Each wall is flat, endless, passes through zero and stands at right angles to its row. A trip goes straight from one point to another. List the walls that it crosses, first one first.

Walls:
(1): [ -4 -50  56]
(2): [ -3 -24  29]
(3): [-13 -33  -3]
(4): [  4 -28  -1]
(5): [-25  11   3]
(6): [-39   0  10]
(7): [  5  -2 -14]
Trips:
[ 0 10 -8] to [ 5 21  5] => 7
[-18 -32  -4] to [-60  32  36] => 7, 4, 3

Walls:
(1): [-54  -2  -1  -4 -57  34  31  -9  45 -18 -20  -6   1   7]
(2): [-36   5  28 -14   0 -32  48  -3 -36   2  45 -14   8   4]
(3): [ -5 -25   1   5 -21  35  -1 -23 -14  32  13  30 -21 -19]
(4): [-26 -16  -3  10 -20  21 -25  18 -17   0 -56  25   9  -7]
Trips:
[ 22   9  26  -9 -28  34  -8   9  -4  12  14  18  21 -33] to [ 27   1  -4 -22  16  -4  17   4   6  34  38   3  -1 -40] => 1, 4, 2
[-11  11 -17  -8  25 -24 -25 -24 -15  -3 -23  15   3   6] to [ 34  12   8 -30  20   4  37  -1  18  28 -26 -36  -3 -30] => 4
[ 11  16  18  19   8   2 -23  18  21 -26  -2  52  -1 -30] to [ 18  21  22   0  11 -26 -21  -7 -35   4   4 -29 -14   7] => 3, 4, 2
[ -6   9  -6   3  20 -18 -10 -26  17  34 -33 -22  28  29] to [  4  -7  51   9 -35  21  -6   2   5 -24 -15  36   8  -8] => 1, 3
[-20 -15 -10 -20 -10  31  16   8 -30  30   6  38  12  15] to [ -5  17  -7 -40  -8 -20 -29  18   2   5   2  32  20 -17] => 1, 2, 3
[  8 -29  13  -3  25 -24 -24  -3   4  -7 -50  42 -19 -20] to [ 17 -14  -8  12 -25  34  -5  15  25  22   3 -14   4 -15] => 1
[ -1 -18 -38 -50 -16  18   7  -2   9 -36 -17  20  -9  11] to [ 21 -24  -8  18 -17 -15 -17  -5 -10  -5   6  27   9 -15] => 1
[-14   0 -28   1   9 -17  38 -44   4  28  -7  12  38   1] to [ 14   6 -35 -20  40  -7  41  -5   8  10   3 -27 -20  24] => 3, 1

Walls:
(1): [  3  -8  26   0   7   8   9  -3 -18  29 -24  23  -9  -4   3  26  -2 -25
  -5  11  -5   9 -20  23   5  -3  -4   7   3  10 -15 -19 -28  -9  17  22
  -5  12 -28   1  -1 -17   1  12   5  -5  24  -9]
(2): [  5   5  19  -8   1   0 -18   9 -18  18  -1 -20 -22   3 -10 -35   4   7
 -23 -17  -4 -15  11  19  10 -18   7   3  30 -16  -4  -5  -1   0 -17 -10
   2   0   7  15  -6  27  -6   4  -1  11  -8   5]
(3): [-11  18  -8  -5  -2   3  22  -1 -16   8 -27  -1  -5  27  13  13   1   2
 -31  21  18  10  32   5   8  16 -31  20  17  19 -10  -9  34  -2  -3   5
 -10   1  27   0  15   2  -1  10  18 -17  -6  -6]
(4): [ 13  14  -8  22 -19  -7  -3 -41  -8   5   5 -12  -8   5   7   5  15   0
  -5   9   9  -7   3 -11  -7 -10 -17  -6 -25  26 -36  -1   9 -23   3  25
  -7   2   7   4  37   9   5  17 -11  -3 -23  11]
(5): [ 12 -24 -22   0  -3  -1  14  -4   6  17  -9 -21 -11  13  -7 -12 -17  -4
  11  36  10   2  -8 -19  15  -3   5  18   0   3   6  -3   3   2  -6  -2
  16  -8 -18  15   4  -8  12   3  -6   0  -5   3]
(6): [-29   4 -21  -5   9 -36  -1   2  -1   3 -14  26  30   8  31   0  14  20
 -31   0 -48   5  -9 -11  -4  -4  -4  16 -11  16   5   1  -8   4   3  -6
  25  -2   5   9  11  10  -2  14  17   5  11  17]
Trips:
[-11  -3 -12  11 -16  31 -18 -10  16  -3   5 -25   4  -8 -20  -5  17   2
   1 -14   2  -1  22   3 -13  16  10 -10   4  14 -34 -15   8  23 -14 -34
  -2   6  -1 -12   8  -7  11 -14  -1  10  14  -6] to [  5 -22   1 -11  -6  -9  -8  11 -10 -29   7  -2 -16  -2  -2 -13 -18   2
   8   3 -13  -3   0   2 -21 -14 -10  -7  -1   4  16 -21  20 -35 -26 -14
   7  29 -18  34 -20  -5  12  32  16   2  25  -1] => 4, 5, 6, 1
[-47 -20  26 -15   4 -11   2  -2 -11  10 -12 -25   1 -19  -3 -15   5   7
 -28 -14 -10  -4  -5 -12   3  17   2  -7   3   2  12  10  -5  -6 -18   4
  26  -5   4  -2   8   0  10  -1   3 -20  30  -9] to [ 17 -17  -9 -27  18  -4  20 -23  -9  10  -1 -30 -11  -5  14 -23 -14  18
  23 -26  -3  -5  18  12  -4  13  -1  -3   4  36 -24  10  -5  -1  -9  -8
  14   8  32   9   4  40  37   7  14  -4   6   6] => 1, 5, 4
[ -7 -29   6 -12 -13   7  -9  -2   5  -4   1 -21 -15  12 -18   0  25  -7
   0  -1 -16   4   8 -20  -8 -10  21  12  -9   3  -6  60  11  -8   8   7
  32  11   4  16   0  35 -17  11  -9  -1  -2   0] to [ -1  18  -9  -6   5  -1 -19  -5 -22 -12 -22  -5  17  -7 -21 -14  38   8
  10 -23 -31  38  -5  -9  13  -2 -15  -1  13  -2  19 -23  26  -8   2  -2
  19 -16   9   3  -2   6  -8  17 -12 -10  -4 -14] => 5, 3, 4
[ -4  13 -26   5  14  10   2 -13 -19 -13  29 -19 -18  -4  -3  -7  17  12
   5   6 -25  12  11  -2  11  -3  21  -2  23 -35   4  12  -3   1 -10 -19
 -13  30  16   3 -18 -13  16  -4  21 -11 -11  -9] to [  4  20   1 -19   9 -12 -25  14 -17  13   2  12  -1  -5  14  29  17  -2
   8 -22 -28 -10  10 -21  12 -20  20  23   0   5  18 -15   8 -25  -6   0
 -15  29  -9   7  -8  13  -2  -7  -5   0  -7 -13] => 6, 1

Walls:
(1): [-17  -7  40   9  13  -5 -12  -4  -8  11   0  39  -3 -14 -24  -3  18   1
  -3  12  -9   6 -24 -31 -32  21  -2   7  -2 -34  23  -1  -3   9 -16  15
 -19  16  11  27  -3   0   1 -18  -7  15   0   4]
(2): [-28  13 -15  22   0   4  21 -18 -34 -16  -7  -1 -16  11 -12 -30  10  -7
  -8  25 -22  20  20  20 -11  22  -5   7 -18  -2 -10 -11  -8   4 -19 -24
  -2  20   9   9  10  -7 -14 -10   1   1  -8   5]
(3): [  9 -13 -12 -42  16  -3  59 -13 -14  10  -8 -18  19 -27  -5 -10 -25 -24
   2 -21  35  -1  -7   1 -18 -15  -6  -2   6  20   8   0   9  14 -22   5
  24  14   4  27  10 -12 -30  15  -2 -36   8   8]
(4): [ -9  -8  13  17   2 -11 -18  -5   4  23 -16   9   5  19 -21 -19 -13  23
   1  12  -2   0  37 -13  11 -24 -20  25  -4  35 -16 -14 -27  35  16  -2
 -10  -8  -8   3 -20 -26   1  -9  10 -16 -14  -7]
Trips:
[  6  16   9   2  -7  11 -30  22  -7   8  -3  -8   0   1  -3  -3  -3   7
   2   4 -27  -1   0  20   0 -18   5  18 -34 -16 -19   9  16 -17   0 -10
  -5   1  18  20  18   4 -20  10 -10  21 -13 -14] to [-31  -7  20  -8  -7 -12  -8  37   2  15  11 -14 -24 -41 -14  60  10 -20
 -11  21   9  21 -10 -12  24 -10  -4   8  -2  -4  11   8  -8 -10  -4  14
  10   2  17 -14 -19  24  -3   5   9  17   6 -22] => 2
[-12  15   2   1  10 -12 -21  19  18  -9   0  -8 -19  10 -27 -25   2   9
   6  20   5 -12   9  17  -1 -31   6   0  13 -29   5  -9  19  21  15 -13
   7  -7 -18   5   6  -6  21 -34 -24  24  23  12] to [  0   7  -1   1 -15 -11  19 -20  14 -15  22 -10  -9 -29  29   6  -9   4
  26  13  -8   1  28  15  20  -8  -7  24  -3  -7   6 -21  -9  15  -8  16
 -15  -2  20   7 -23  -3 -14  19  -2   8  -5  11] => 1, 3
[-11 -13   0  13  20   5   9 -16  20  -1   8  33  17   6 -12   9  -1  30
  14 -15   1   2  -6  -8  -2  26 -18   7  -6  18 -11 -12  30  -4  10   9
 -12   4   6 -24  -1  -8   4 -13  -1  15 -20  -4] to [ 10  -5  -2  -6  -5 -11  19  36  22   9  15  -8 -22  21 -21 -16  23   3
  18  20  -9   5  -9  12   7  -4  18   5  -6  15 -13   8   1  15   4   8
  25 -19  -2  -7 -17  -2  21 -23 -11  -3  14  -5] => 1
[ -4  -2  15  -4 -37  10 -15   7 -12 -10  -7   0   4  23   4   1 -10 -13
  40 -27 -20   8  -4 -13   6  -5   9  20  -2 -24  25   6  10  10   5   4
   6   6  -2 -11  -3 -30  14 -19   6  10   9 -17] to [  1  -5 -15 -10  14  -4  -8  12   7  29  -3  -9  14   3   8 -45  -6  20
  10  21 -13 -14 -30   0   0  -6 -32   4 -28  10   0 -25  -4  16  -2 -25
   2 -30  19  -1  11  22  14   3  10 -15  -3 -18] => 1, 2, 3
[  8   8 -22 -29   3  16  -2  -7  18  13   6  18  20 -16 -16  -5  17   0
 -27 -15 -11 -27   8  -7   7  14 -38 -26   0  -9  21  -5 -28   7 -16   0
 -18  -6  24   2  12 -30  -5   1 -17 -25 -38 -17] to [-12 -58   8  -2  22 -14   1 -20  12  24  34  -3 -13  16  14 -12   1   4
  11  16  -6  -7   6  25 -24 -35 -33  -2 -12  24 -22   7   2 -22 -19  -1
   3  -5   7 -19 -18 -10 -43   7 -22  15  18   1] => 2, 1
[-16 -25  -4 -22  -7 -22   5   6   8   5   9  -2  -1 -15  18  -4   8   7
   8  -1 -22 -11  26   4  -2 -21 -15   3  -5   4  -1 -22  -4 -13   6  -5
  -6  12  34  27  -6 -22 -20   2 -11   8 -25  30] to [ -1  19 -47  -1  18  10   1  25  -3 -11 -13 -20 -20   7  13  -1  16  18
  -8 -12  -1 -14  14 -10  19  10 -12   0  25  10   6 -18  -5  -3  -6   6
 -29  -1 -10 -31  -4  15 -24 -22   8   5   8  -2] => 1, 3, 4
[ 28 -17   2  -7   9  -9  31  -6   0   7   7  -6 -17  -8  -5 -27  16 -20
 -14 -30  -9 -14  11  10  32  -2 -27   4   7 -13  -7   3 -15  20 -10   9
 -33  44 -13 -35  -6 -27  16   5  11   0 -37   6] to [-18  12  23  24  17   8 -10 -11  35 -18  -1  12 -17  -3   6  21   4  -4
   5  -2   1  20   0  -6 -12 -10 -11  -7  -7  59  -1   6 -22   7 -30   2
 -15  11   4  -8  18   0  18  20  11   1  -8  -7] => 3, 1

Walls:
(1): [ 35  17 -33   2  -2   9   5 -23 -29 -37  -8  -1  -1  46 -14 -16 -11 -41
 -15   6 -34  -5  -5   6 -22  -8 -13 -28  -1  -4  25 -27  10   7 -18   2
  38  -7  -8   3 -13 -28   7  -5  -5  -6   4   6]
(2): [ 10   4  19  23  11  11 -36  -5   4  17 -17 -13  43 -18 -38   9   4 -11
   4  10  17  -7  -4  26 -14 -17  -5   3 -21   8  -9 -16  17  27 -37 -19
  -4   5 -28  39 -11  24  -1  14  -7   4  -6  -8]
(3): [ 21 -16  -5  -7  -4   8   9 -29  -1  21   1 -10  11 -28 -33  -4  10  28
   5   3 -60 -22   7  17   0 -36 -17 -11  -7  -5 -22   6 -10   9  -7 -26
  25 -25   2  -6   4   1 -12  35  55  -8 -38 -16]
(4): [ 13  -5  23  13  20  15   0 -14  -1 -13  20 -16 -25  13  -1   8  19   5
 -22  -8  -4 -13  21  -6  -6  15 -18   2 -16 -10 -15 -13   6 -23  -7 -15
  27  -8   5  20   1 -18   4 -27   2  -1  -1   3]
(5): [-15  29   4  10 -22  -1 -16  -9 -14 -16   1  -1   3 -29 -39 -15   6 -13
 -14  -1 -16  33  -6 -17  -7   8 -50  -8  12 -19   1  31  24  34  -8  24
  45 -14  27   9  -6 -15  -9 -39 -22 -13  -7 -19]
(6): [ 21  16  -5  -8   1   4 -16   8   0   0 -13  12  -9  -3  33   3  20   3
 -11  -7  13  -3   3   2  -4  11   6   7   5  14 -23 -17  -6  17  21  20
  15  17  10 -23   0 -13  16   7 -14  -9 -10 -28]
(7): [-28  43  23  -8 -38  18 -15 -19   5   2 -14   2 -11   6  23   7  -7 -23
 -10  17  17 -25   3   2  -3  18 -14 -15 -21   2  11  -7  16 -12  20   0
 -13   8  17  35  19  15  -5   4  -1  -4  17  19]
(8): [-14 -14 -10   8   0  -2   9 -12 -15  12 -11  10  32  21  19 -20   4  -9
  -7  16   8  22  16  -3  -1 -13  16   0  -4  14 -14   2   3  10 -20  -6
 -26  23   9 -23  -7  25   4  -5  17   6 -27 -24]
(9): [ -4  13  38 -22  10 -14   1  -1   1  15 -14 -26  29 -15 -13  -1 -23 -18
   8 -17  -4  29 -18   5 -23  18  28  -1 -31 -12 -12   9  -7   5 -26  15
   9  17  24   0 -18 -27  -1  15  12 -14  -4   0]
Trips:
[ -6 -15 -13 -17  -3  47  -6 -14  -1 -32 -23  38 -17 -16 -12  38  27 -42
   2   9  21  10 -21   5  -8  13  -3  49  17  -7 -12  46  20  13   8 -15
  -4  18  -7 -21  14  -7  -2 -16  20  -6 -22   1] to [-13  -7   2   8  -4  15   5 -11  20  -3 -10   4   4  23  10  -8  28  -5
 -18  22  28   0  -2 -22  32  31  22   8  -1   3 -29  -1  11 -21  14 -20
 -15   5  26  -5   4   2   9 -23   1 -11 -10  27] => 4, 5
[ -6  38   1  18  -8  11  -6 -21  14  -1   1  16 -24   0 -16  -4  33  21
 -25  18  -1  11   5 -23  13  -7 -33  -1   0  -6 -35  -9   8   3  -2 -24
   9 -13  -6 -20 -14   4  -7  -5 -21  -6  10  -4] to [ -4  13 -14  16  -6 -36  -1  19   2  10 -17   8  -2   3   1  31  11 -16
  -4   6  -2  -9 -14  -2  11  -6   3  28  11  -3  -8  -7 -41   3 -20  -3
  -2   4   8 -12  35 -15 -20 -14  -1  -8 -10  -1] => 1, 2, 7, 3, 4, 8, 5
[ 26  25 -39   5  16   5   3 -13 -31   5   9  21  25  16  -3  14 -16 -29
  -4   4  26 -26 -34  18   5  -3 -13  -1  18  -8   4 -17 -22 -16  22  -5
 -13   6  29 -33   3   9  12 -21  -3  13  19   0] to [-20  10  34  -5 -21   6   0 -12  -3 -11   2  10 -14  15  19  25 -16  10
 -18   9 -17  27 -12 -43 -12   5  -5   3  -4  15 -12  37  10  -6  11   9
  -2  -9 -43   0  11   1   3   9 -34  -8  10   5] => 8, 5, 1, 6, 4

Walls:
(1): [ -9  -3  20  14  12  19  10  31 -25  29  -7 -18  26   4  -4  20   3  -8
   6  14  -2  -1 -40 -16   9   4 -20  38  34  12 -11  12   1  20  -9 -29
  -6   1   0 -19  10 -12  17   8 -22  20  18 -12]
(2): [ -8 -51  -1   1   6   9   2  19  -5  -4   0  -9  33   7 -19  18  16  11
  17  -6  11   0  -9   7 -21   0 -12  -9   1   0  -7  -9  47 -18   6  14
  19  11  29  19   1 -24   3 -13 -21 -15 -19  12]
(3): [ 17  19   2  -4   6   0  11  -4  -7   6 -22   3  -8   9 -26   9  20  -1
 -18  -3  26 -18  16  15  -1   0  20  -2  -2   5  23  13  -5  -2  14   0
  -1  -8 -12 -15  16  13   7  18 -36 -12  33 -25]
(4): [ 19  -7   3   7  33  14 -25  27  -3 -22  20  10 -44   4   5  -3  -1 -12
  -4 -21  -6 -12 -21 -14  25  21  24   9   0  -9   3  -9   9 -36 -19   9
  -1  13   8  14  -9   8 -11   6  -4  -5  34  -6]
(5): [-14  -6 -44  42  11 -14  22  19  -5   5  -9  -9  14   2 -14  17 -37 -15
  22 -12  15   1 -11 -33   5 -16  11   8   9   1   0  -4 -18  19  29  -1
   0  20  21   0  26 -10  -2  15  27   2  -1  -6]
(6): [ 10  -7 -22  -9  19  22  -7 -16 -13 -20  44   1  25  -7   7  35 -13  26
   7   4  -1   8  10   1  29  29 -18 -20  -7 -24 -15   0 -32  16  25  25
   2 -11 -24   1   4  -6 -30  18  -9 -21  -1  -6]
(7): [ -8 -16 -28  20  13 -36 -16 -19  20   2 -34   0  11  14 -14   2  39  19
   0 -12  -4 -21   6  30  10  -7   9  10  14  -7 -13   7 -29 -22  21 -17
  -3  -7   4   4   8  15  15   5   0 -14   2  -5]
(8): [ 15  16   8 -22  17 -21 -16  -9 -36   6  -1   0  24  19  11   6   4  -7
  -3 -10 -23   4  -5  21   2  18 -25  -9   4 -17 -18 -12  32   2 -14 -10
  -6  16   2  -7   1   8 -16 -19 -13 -31  -7   8]
(9): [ 25  38  -6  -6  23  -3   3 -19  18   3  14 -21  -8   3  -3  35  -6   8
  16  -7   0  12  -1   7  27 -20  -7   9 -12  20  -7  -8 -26  21 -26   8
  23 -11  22 -35 -13 -11  10 -20  16  17   9  10]
(10): [ -3  -4   4 -24  20 -14   9 -12 -30  14 -15  20  23   6  31 -24  -5  11
  17  -2  14  25 -22  -4   0  -3  -2 -19  -8  -5  -4  22  -4  -3  43  -6
  18 -21  -1   7  -8  40  38 -27  -4   1  20   2]
Trips:
[-11   6 -19  40 -23 -10 -16 -12  -5   7 -12  34  -8   3 -11 -11   2   2
  -7 -14  14  -6 -13 -14  -4 -16  20  -5  12  22   1   5  35  -5  -6  11
   1  17   8  -3  -2  15   8  42  16  13   5  25] to [ -5  22  -6   4 -12  22  -5  -2  -5  16  24  10  -2  10   2  -7  -1 -15
  -4 -14   9 -20   9   5 -23   4  -5  18 -16   4  14  25  -2   3  24  17
  23 -11 -24 -21   9   3  -9  27  21 -13 -10  18] => 4, 7, 6
[  0 -13   6  20  -7 -12  -3 -12 -18  -6  12  20  23   4  -2 -15 -11  11
 -30  -5  -9 -13  16 -14   5 -18  10 -11 -25 -10 -16   3   2 -26   4   1
 -29  20 -17   1  -9  12  -6  -7  -5 -12  10  -2] to [  6  23 -18 -35   7  19   9  11 -19  -3   7  16  -4 -27  25 -22 -22   1
  -7  20 -31 -16 -20   5  -7  -4  -7 -11  -9 -17  20  -1  26  -3  14  32
 -14  10  -3   3 -14   5  -7  19   0  -4  12   2] => 7, 3
